Each row is a point. Each copy is the shape, with its points in the same order, stretched, turned, moved and blurred by noise. Say if it was mirrored as well.
(in the rows, 128 means zero)

Shape:
[[163 153 159]
 [ 95 110  56]
 [ 95  97 145]
 [109 165 140]
 [186 119  72]
 [127 130 114]
 [249 152 157]
 [134 164 124]]
Copy 1 (8 x 3):
[[130 118  77]
 [160 137 225]
 [ 97 108 177]
 [113 151 127]
 [201 100 143]
 [136 118 150]
 [180  77  13]
 [142 149 123]]
Copy 1 is: mirrored
Copy 2, 8 rows:
[[163 140 126]
 [ 70 197  74]
 [ 78 133 132]
 [134 122  86]
 [142 228 108]
 [113 164 104]
 [224 182 159]
 [145 147  89]]
Copy 2 is: mirrored
Copy 3:
[[166 131 179]
 [ 65 133  84]
 [107  71 138]
 [106 127 181]
 [154 172  85]
 [118 125 133]
 [245 175 158]
 [120 147 165]]
Copy 3 is: only turned
Copy 4 (8 x 3):
[[145 127 184]
 [111 108  43]
 [184 157  97]
 [124 169 140]
 [116  46 121]
 [135 121 115]
 [146  57 246]
 [116 138 146]]
Copy 4 is: mirrored

Shape (7 x 4):
[[ 65 125 198 141]
 [ 69 156  86 185]
 [182 199 186 123]
 [159 144 100 102]
 [118 146 103 192]
 [137  82 206  83]
 [158 102 132 163]]
Copy 1:
[[161 153 214 131]
 [199 144  99 148]
 [ 64 196 146  85]
 [ 94 113 102  95]
 [155 151  97 186]
 [ 81 109 231  87]
 [116 113 144 162]]
Copy 1 is: mirrored
Copy 2:
[[125 155 196  81]
 [ 54 174  77  95]
 [153  64 158 172]
 [149  91  72 122]
 [ 88 183  83 131]
 [208 123 181  77]
 [163 162 105 137]]
Copy 2 is: mirrored
Copy 3, 7 rows:
[[ 81 102  51 134]
 [ 65 144 145 206]
 [125 225  64  96]
 [130 173 146 129]
 [108 163 129 203]
 [145 109  41  81]
 [164 144  88 180]]
Copy 3 is: mirrored
Copy 4, 7 rows:
[[ 77 147 166 185]
 [ 94 114 161  86]
 [189 211 125 156]
 [160 123  87 133]
 [135 117 163  99]
 [140 123 116 234]
 [172 100 151 153]]
Copy 4 is: mirrored

Shape, 9 rows:
[[113  94 144  70 101  99]
 [129 103 159 120 157 157]
 [ 94 206 141 151 165 157]
 [152 111 121 117 184 121]
 [ 93 101 149  80 159 157]
 [ 87 148 147 209  56 158]
 [175 131 104  77 152 142]
 [ 88 127  27 109 140 158]
 [154 124  84 204  79  92]]
Copy 1, 9 rows:
[[143  70 161  95 127 121]
 [127 156 128  85 127 121]
 [ 69 173 141 147 162 144]
 [128 140  87 109 153  97]
 [104 123 141  53 139 130]
 [ 87 148 179 176  55 138]
 [149 122  81 116 151 149]
 [ 47  91  61 119 110 139]
 [120 118  99 216  72  89]]
Copy 1 is: mirrored
Copy 2:
[[150 108 148  75 175  97]
 [ 98 113 160  93 115 155]
 [ 49 174 155 179 124 168]
 [103 142 161  87  85 109]
 [ 88 135 156  54 139 151]
 [122  62  88 216 155 181]
 [144 170 159  81  93 127]
 [109 189  57  75 109 136]
 [165  72  98 196 113  87]]
Copy 2 is: mirrored
Copy 3 (9 x 6):
[[ 93 109  95  67 126  95]
 [105 125 161  98 155 152]
 [ 97 192 180 178 154 105]
 [131 113 126 121 186 131]
 [ 66 136 123  88 166 146]
 [102 140 190 156  28 112]
 [146 150  87 113 173 133]
 [ 78 129  62 202 137 154]
 [163  80 131 183  63  92]]
Copy 3 is: only turned
Copy 4:
[[126 126 133  28 148 124]
 [139 134 119 141 184 132]
 [105 222 115 189 162  81]
 [163 126  93 123 176  78]
 [117 155  98  89 194 114]
 [ 62 148 170 174  98 161]
 [213 142  93 115 132 106]
 [120 189   7 117  77 140]
 [133  94 138 152  49 111]]
Copy 4 is: only turned

Shape, 12 rows:
[[ 91 166 134  60 104 115 185 127]
 [172 129 109  81 136 110  94 135]
 [116 122 176 119 122  94 183 123]
 [148 106  94 127 114 177 155 159]
 [129  83  95 132 191 133 133  71]
 [177 171 159 153 138 132 109 165]
 [165 113 158 118 118 171 178  81]
 [102 112 191  57 141  65  99 158]
 [113 125  95 162 146 161 111 111]
 [157 133 174 159 186 172 102  63]
 [153 129  81 113 118  63  92 153]
 [156 181  90  80 160 126 141 157]]
Copy 1 (12 x 8):
[[101  67 119  80 150 162 198 107]
 [125  96 178 104 133 100 126 139]
 [109  82 116 165 170 155 183 103]
 [153 125 164 141  97 152 165 172]
 [ 68 168 180 154 136  94 187 148]
 [184 141 150 139 156 130 112  95]
 [114 121 197 169 139 166 176  90]
 [ 65  64 115 119 210 132 119 145]
 [111 181 146 123 110 125 152 139]
 [ 98 211 206 162 166 133 134  70]
 [128  84 132 110 118  68 124 143]
 [169 111 155  66 147 105 167 139]]
Copy 1 is: mirrored
Copy 2, 12 rows:
[[144 204 164 137  86 156 149 159]
 [147 131 142 122 132  91  71 148]
 [145 160 134 125  97  84 184 152]
 [132  96 130 110  93 157 130  92]
 [133 109  36 179 142 111 111 129]
 [107 119 187  92 179  84 142 101]
 [197  99 123 130 142 134 173  96]
 [114 141 163 132 108  73 111 249]
 [ 98 112 113 172 133 126 118  97]
 [149  86 114 167 226 103 150 102]
 [115 155 139 136  94  51  59 142]
 [115 181 149  96 145 146  99 122]]
Copy 2 is: mirrored

Shape:
[[107  49 146  86 109 157 142 142  53]
 [157 211 148  84 129  86 148 131 136]
 [ 83 160 109 194 103 202 150 198  64]
 [158 193 156  93 176  83 106 105 118]
 [111  93 100 134 210 149 128  72 162]
 [132 176 115  81 140 125  89  59 207]
 [ 90  56  70 134 184 154  95 165 130]
 [143 193 122  80 162 108 121  48 146]
 [125 142 100  86 211 159  62  59 146]
 [ 86  98 184  91 114  79 111 176  91]
 [181 120 141  63 109  88 135 143 111]
 [103 147 113  69 104  56 147 137  81]
 [ 99  51 175 139 140 161 171 126  71]
 [ 88 105 165  48 161 131 166 183  93]]
Copy 1 (14 x 9):
[[137  32 216  78  83 154 119 137  82]
 [164 201 115 140 148 128 138 130  53]
 [ 56  79 126 182  95 192 215 156  89]
 [147 160 105 138 170 116  94  89  66]
 [144  76 125  71 204 159 151  74 171]
 [183 197  93 100 150 146 145  55 167]
 [ 66  38 107  41 137 184 120 125 160]
 [180 178 116 108 167 126 132  38  95]
 [137 126  97  82 175 188  97  14 148]
 [ 91 112 205 126  99 121  71 173 104]
 [183 122 130  81 111 113  90 169  58]
 [101 157 169  88 104  85 123 130  33]
 [149  19 219 112 152 156 154 138 105]
 [122 104 216  86 153 198  99 175  66]]
Copy 1 is: only turned
Copy 2 (14 x 9):
[[147  53 126  60 115 204 174 159 130]
 [129 176 211 126 122 105 138 135 133]
 [109 117  95 200 135 240 182 140 101]
 [156 131 211 113 150  95 101 120 101]
 [130  60  94 104 195  82 121  77 144]
 [115 174 128  85 158  75  76  80 154]
 [145  56  48 107 193 115 127 166 109]
 [139 156 173  90 158  88 116  66 128]
 [166 110 117  75 222  94  70  82 114]
 [ 97  68 167  77 100 162 131 188  89]
 [173 131 181  87  98 114 139 172 147]
 [125 143 159  71 104 125 189 155  81]
 [115  10 138 103 118 192 175 119 141]
 [110  76 180  68 165 166 171 193 130]]
Copy 2 is: only turned

Shape, 14 rows:
[[ 80 115 171 103 131  72  69 161 103 147 121]
 [ 87 166 102  80 121 187  52  83 178 164 192]
 [193 130  96 194 161  96  66 158 163 106 101]
 [100 176 178  96  68  74  57 181 163 141 170]
 [147 157  95 113 126 102 107  77 144 159 180]
 [160 153 129 192 106 129  63 106  77  57  83]
 [171  94  97 134 150 167 114 145  69 157 167]
 [141  64 132 172 161 111 113  79  82  72 157]
 [149  60 166  76  86 105 170 143 122  98 174]
 [128 112 159 191 129  93 131 169 144 161 132]
 [ 82 177  92 181 121 123 173 172  96  99  96]
 [ 83 167 119 137 126 130 150 149 111  92 162]
 [187 132 186  88 127 171 148  97 163  72 135]
 [ 99  61 130 124 111 156  91 173 114 174 105]]
Copy 1:
[[ 93  83 203  88 165  89 103 156 122 167 196]
 [116 133  80 191 155 194  34 112 134 154 218]
 [182 165 139  65 134  73 129 164 209 145 122]
 [146  85 226 164 120  96  80 162 133 178 175]
 [160 165 117 184 138 111 128  93 130 136 186]
 [ 91 180 174  92 119  89  61 137 198  87  90]
 [103 163 103  97  76 142 139 143 118 130 226]
 [106 135 137 103 148  99 127 118 202  56 209]
 [143  30 176 155  70 120 174 133 122  72 213]
 [124 115 167 124 108  99 191 176 181 185 174]
 [ 63 135  97 145 103  75 135 186 120 126  97]
 [ 86 122 110 170 116 109 124 186 120 107 168]
 [194  86 139 131 119 188 120 163 151  52 128]
 [ 69  68 139  78  86 132 110 136 135 188 194]]
Copy 1 is: mirrored
Copy 2 (14 x 11):
[[ 63  75 141 115  69 118  76 106 106 118 139]
 [ 59 212 100 155  67 169 125 118 128 203 195]
 [137 117  93 137 156  83  76 131 189 182 122]
 [ 62 164 133 103  22  86  75 124 161 104 130]
 [ 99 164  72 149  85 138 156  72 134 163 119]
 [159 136 115 138 118 109  65 182  73 163  87]
 [138  95 106 170  97 205 123 116 132 148 124]
 [153 110  95 207 129 123 127 104  73 121 151]
 [155  94 143 142  52 128 191  98 133  75 151]
 [ 75 104 142 164 122 119 111 104 179 113  85]
 [ 68 122 123  95 171 125 144 166 100 119  69]
 [ 79 149 112 118 129 140 139 158 105 103 115]
 [188 178 177 142 111 131 138  97 108 128 163]
 [ 74  56 167 146  81 161 111 159 137 155 153]]
Copy 2 is: mirrored
Copy 3:
[[128  95 212  93 155 121 115 108 108 100  78]
 [128 181  98  54 165  80 113  54 195  41 131]
 [126 126 207 167  72 103  41 108 134 127 202]
 [108 143 242  67  96 111 142  62 131  40 115]
 [164 159 166 122 145  31 137  78 140  88 166]
 [166 152 163 188  57 121  27  92  93  84  86]
 [190 117 115 134 137 106 119 190 156 104 145]
 [159  44 138 219 138  84  89 127 110  82 110]
 [145  35 136 130 103 106 198 114  90  73 148]
 [ 96 112 205 161 116 136 137 143 135 137 125]
 [101 201 162 158 140 131 114 156  59 100 132]
 [113 159 149 140 156 123 133 120  96  46 129]
 [174  97 103 155 105 161 145  23 115  77 165]
 [109  95 121  85 119 131 120 163 142 134  94]]
Copy 3 is: mirrored
Copy 4 (14 x 11):
[[112  98 120 142  72 110  87 137 115 226 137]
 [ 89 178 106  87 149 184 112  39 223 183 180]
 [237  52 113 195 155  92  55  87 164 134 139]
 [171 158 162 144 111 121 106 141 157 249 220]
 [142 154  89 118 182 128 114  49 125 161 172]
 [147  79 156 228 100 138  36  63 118 114 149]
 [125 116  23 160 114 180 116 119 115 116 133]
 [102  37  91 163 147 152 111  68  68  83 173]
 [140 109 109  99 100 128 126 181  50 113 223]
 [172  86 123 176 169 134 104 179 122 157 127]
 [111 142 164 248 131  80 132 149 150  97 123]
 [ 99 135 151 181 110 121 166 125 140 117 172]
 [192 112 160  79  91 165 133  93  98  88 184]
 [101 112  73 140  97 152  54 187 158 141 128]]
Copy 4 is: mirrored

Shape, 15 rows:
[[205 133 110  51 149 102 188 203 110 160 149 100]
 [145 116 178 143  90 107  93 145 166 175 169 163]
 [ 98 166 156 166 124 161  86  99  61  98 153 178]
 [128 172 180 182 207  89 112 138 168 162 154 163]
 [135 144  64  54 131 104 179 152 129 136 142 159]
 [126 182 150 145  93 133 151 115 123  25  92 135]
 [160 162  94 126 112  84  86 190 123 118 137 148]
 [ 98 181  93 126 127 127 193  86 116 109  77  74]
 [124  66  91  95 184 162 133 111 159 165 176 114]
 [162 211 132 120  82 142 109  73 174 111 151 102]
 [167 134 140  87 100 113 147 147 148 171 105 180]
 [114 136 110 146 126 153 153 148 125 135 214 115]
 [ 78 173 105 128 135  92 169 103 147  99 139 129]
 [179  96 123 129 105  16 202  68 108  53  90 122]
 [106 142  80 180 146 162 168  56 164 130 135 154]]
Copy 1 (15 x 12):
[[ 61 160 119  72  67 154 221 155 147 122 148  71]
 [110 164 157 160 125  70 120 131 208 132 105 158]
 [113 113 148 172 165 111  83  90  62 135  92 180]
 [134 186 131 168 187 111 199 123 169 129 107 199]
 [134 122 106  32  94 131 158 101 141 139 121 115]
 [156  69  93 146 129 157  91 114  97  40 108 147]
 [119 170  90 122  72  68 145 130 129  84 112 126]
 [162 120 104 118 150 190 119  59  93  93 152  86]
 [104 122 127  86 217 114 142 137 152 203 172 100]
 [ 94 147 113 107 171 118 112  55 156  55  78 115]
 [139 136 127 114  82 128 157 105 187 141  75 120]
 [ 63 142 121 107 166 116 113 115 142 143 193 158]
 [158 122 117  84 164 133 111  94 122  98 148 154]
 [212  12 139 137 103 106 183 101 138  47 167  59]
 [164  85  84 115 216 124 131  41 147 163 133 138]]
Copy 1 is: mirrored
Copy 2, 15 rows:
[[127 156  84  49 145 123 102 195 125 202 169 133]
 [151 122 163 187 167 109  77 127 160 173  98 177]
 [ 79 107 125 213 132  97  94 109  69  82 143  97]
 [144 153 198 198 164 133 166 145 154 170 116  88]
 [ 72 182  84  91  84 115 133 174 110 154  99 158]
 [147  88 113 118 106 125 100 144 104   7  90 100]
 [109 128  91 155 118  84  86 174 182 125 146 125]
 [126 128  83  81  50 151 129  99  86  97  92  72]
 [ 76 132  98 120 144 117 198  96 119 194 114 180]
 [177 172 117 120 124 113 110  71 140  62 123 150]
 [138 161  90 157 153 147  75 161 124 160  81 161]
 [ 81 119 165 111  97 112 142 124 112 151 176 160]
 [106 145 150 116  59 113 154 133 105 106  62 111]
 [241  81  82 106  53  77 128 180  38 102  37 117]
 [112 144 113 163  58 169 204  91  81 105 104 156]]
Copy 2 is: only turned
Copy 3 (15 x 12):
[[230 174 133  91  92  42 108  70 154 112 169  94]
 [131  58 187 150  83 115  95 112 140  99 128 120]
 [ 74  89 130 152 162 136 119 117  55 133 121 117]
 [ 91  55 177 193 142  84 131 114 164 158 168  71]
 [208 124  62 105  92  97 119  47 113 118 154  82]
 [ 94 181  85 170 114 139 137 164 110 112  78  83]
 [132 131 103 148 106  75  72 126 121  81 183 129]
 [121 166  69  73 135 117 176 103 174 179 103 126]
 [222  57 142  90 166 129 141  79 167  99 152 107]
 [ 89 159 151 165  97 154 141  73 167  95 130 154]
 [184 126 116 148  68 117  83  85 133 137 126 106]
 [145  76 141 110 143  75 184  99 114  95 141 122]
 [ 87  98  80 103 127  99 169  85 149 136 133  76]
 [126 163  56 127 121  70  46 105 198 111  37  73]
 [131  70  90 175 165 134 187  89 155 158 105 130]]
Copy 3 is: mirrored
Copy 4, 15 rows:
[[166 160 127  84 157 127 144 212 163  74  94  51]
 [171 104 192 111 113 107  92 133 127 108 150 136]
 [ 99 105 113 100  86 162 154  98 115 104 128 242]
 [156 169 155 109  98 128 122 108  67 157  76 153]
 [152 179 117 122 189 137 161 169 150  80 153 113]
 [ 32 122 142 189 119 118 159 116 126  96 104 180]
 [124 182 138 124 115 128  75 156 114  60 130 129]
 [ 43 131 102 164 182 188 181 142 110 138 128 119]
 [165 149  65  63 147 119 156 127 189 160 194  98]
 [ 81 117 188 172  77 178 136  93 154 103 158 101]
 [145 134 180 119 170 135 117 161 163 108 114 137]
 [146 115  98 124  87 137 152 171 123 105 175 127]
 [ 91 151 127 167 152 136 183 131  92 111 161 134]
 [120  96 102 197 225  97 158  73 135  73  89  99]
 [115 126  89 179 145 176 162  99 144 179 160 164]]
Copy 4 is: mirrored

Shape (17 x 12):
[[159 150  62 168 125 172  86 121  83  60 142  98]
 [ 96 164 128  84  94 189 189  92 116 149 131  85]
 [122 125 108 116  97 105 140 115 183 135 169 160]
 [161 146  70 113 192  90 167 141 174 109  65 149]
 [177 165 190 185  85  71 177 137 130 139 131 181]
 [222 106 174 103 154 156 208 113 121 138 103 102]
 [119  74 167 156 192  79 149  75 174 138  81 176]
 [103  99 139  75  97 124 134  98 123 117 142 134]
 [119  84 134 177 155 122 111 168  99 158 101 139]
 [124  96  91 172 112 116 116  60 132 160 108 170]
 [130 125 118 194 114 154  88 151 126  67  85  48]
 [106 135  82 141 111 137 156 125  95 195 201 126]
 [123 148 185 166  76 112  86 166  93 159 137 156]
 [173 153 109 115 113  75 175 147  73  92 100  91]
 [126 119 128 109 110 152 118 121 171  99  90 111]
 [137 118  86  41  37 107  98 115 156 116 123 107]
 [127 136  70 122 174 136  71  93 146 139 161  87]]
Copy 1:
[[190 131  76  85 159  86 158 113  92 118 109  66]
 [190 106 187 157 179 129 139  83 132 155 120  82]
 [121  77  97 103 160 131 131  67 109 145 196 139]
 [144 177 119  38 177 156  76  56 113 111 167 180]
 [172 132 113 111  69  68 120  31 145 135 179 172]
 [209 118 196  30 183 140 127  55 196 114  97 189]
 [118  73  67  77 159 155  60  53 150 117  89 186]
 [115  76 145 131 149 138 150  70 120 117 121 118]
 [124 134  84 118  98 125  99 133 161 144 108 134]
 [192  68  51 138 165 147  98  88  79 126 115 162]
 [154 106 121  67 105  88  98 114 100  95  92  35]
 [157 111 101 172 156 120 150 138 155 226 159 135]
 [130 123 124 189  60  71 137 108 137 108 147 115]
 [157 179 161  68  97  86 161  53 100 155 123 158]
 [151  89 143  85 153 143 106  74 106  80 132  95]
 [139  96 168 106 159 139 162  74  45  83 178 141]
 [144 102 103 102 223 114 114 137 120 136 115 128]]
Copy 1 is: only turned
Copy 2, 17 rows:
[[109 156 187 166 164 126 135  54 102 131 169 182]
 [153 157  82 139 116 161 133  93 143 116  60 211]
 [166  81  92 124 159 112  93 108  80 112 130 114]
 [198 119 148 119 153 101 150 136  98 189  93  96]
 [137  27 143 121 117 144 198  45  76 158 128 100]
 [124 142 101 112 137 122 224  97 169 161  60 105]
 [120  79 140 162  98 113 109 155 132 183 109  48]
 [150 117 124 142 131 128  77  82 141  95 100 120]
 [123 121 183 104  67 150 138 154 144 146 171 106]
 [144 131 110 189 100 138  99 128  97 121 162  80]
 [ 64 161 225 130  92 122 131  90  94 128 124 161]
 [163 133  65  99 121 175 112 125 115 137 166 170]
 [133  71 180 106  57 140 147  66 117 109 177 150]
 [155 131 171  99 131 152 155  29 112 164  80 109]
 [132 133 159 144 119  97 117 107 118 101  91 134]
 [192 156 116 121 138  84  59  59  99  50  91  96]
 [135 155 109 126 125  88  79 123 122 165 166 170]]
Copy 2 is: only turned
Copy 3, 17 rows:
[[145 192  87 145 126 185 135 153 145 170  90 159]
 [107 123 128 177 112 120 109 169 112 129 160 228]
 [167 125  62 108  86  99 113 134 103 136 141 154]
 [ 39 171  74 119 111  81 140 107 166 155 159 139]
 [134 200 164  47  68  83 124 142 136  87 132 166]
 [ 39 140 196 115 142  70 110 124  80 171 160 175]
 [ 62 126 116  99  52 109 163  90  90 109  82 120]
 [123  89 116 124 100 136 129 190  91 128 127 145]
 [103 137 148 138 125 130 135 125 144 104  61  94]
 [150 145 130 128  41 138 142 107 151 141 129 127]
 [110 220  90 180 120 196 143 174  95 101  72 114]
 [159  81 124 140 105 118  51 122 150 128 114 182]
 [172 141 156  85 107 154 129 164 128  42 107 126]
 [ 45 178 152 100 103 112  76 193 165 146 164 142]
 [113 174  94 153 120 132 172 163  93 117 139 136]
 [136 116  92 137 114 146 121 218 117 148 229 117]
 [122  93  58 165 132 190  97  88  92 150 118 144]]
Copy 3 is: only turned
Copy 4, 17 rows:
[[104 136  89 184 151  93  78 118  93 100  75 102]
 [137 112 111 171 109 126 184 204  71 120 190  89]
 [186 120  95 128 143 177 129 137 117 173 130 135]
 [191 115 147 158 121  89 209  98 103 144 109 137]
 [168 196 132 200 133 125 116  81 131 131 211 149]
 [130 121 153 249 124  97 199 142 132  41 187 150]
 [160  77 166 146 102 119 160  77 106 109 186 180]
 [197 108  94 104 133 145 146 175  96 110 166 117]
 [122  99 128 147 101  93  87 106 171 120 135 153]
 [140 118 143 161  66 157 109 105  70 119 151 165]
 [104 101 166 196 147  88  75 111 118  95 118  73]
 [137 105  67 160 102 139  78 181 137 191 127 174]
 [128 188 114 114 138 125  84 124 155 130 176 124]
 [203 146 130 195 139  64 134 149  99 108 155 123]
 [150 109 144 142 138 137 164 133 106 103 144  78]
 [225 143 130  95 141 180 160 203  85 114 108  83]
 [113  90 119 120 157 127 120 167 101 155  69 163]]
Copy 4 is: only turned
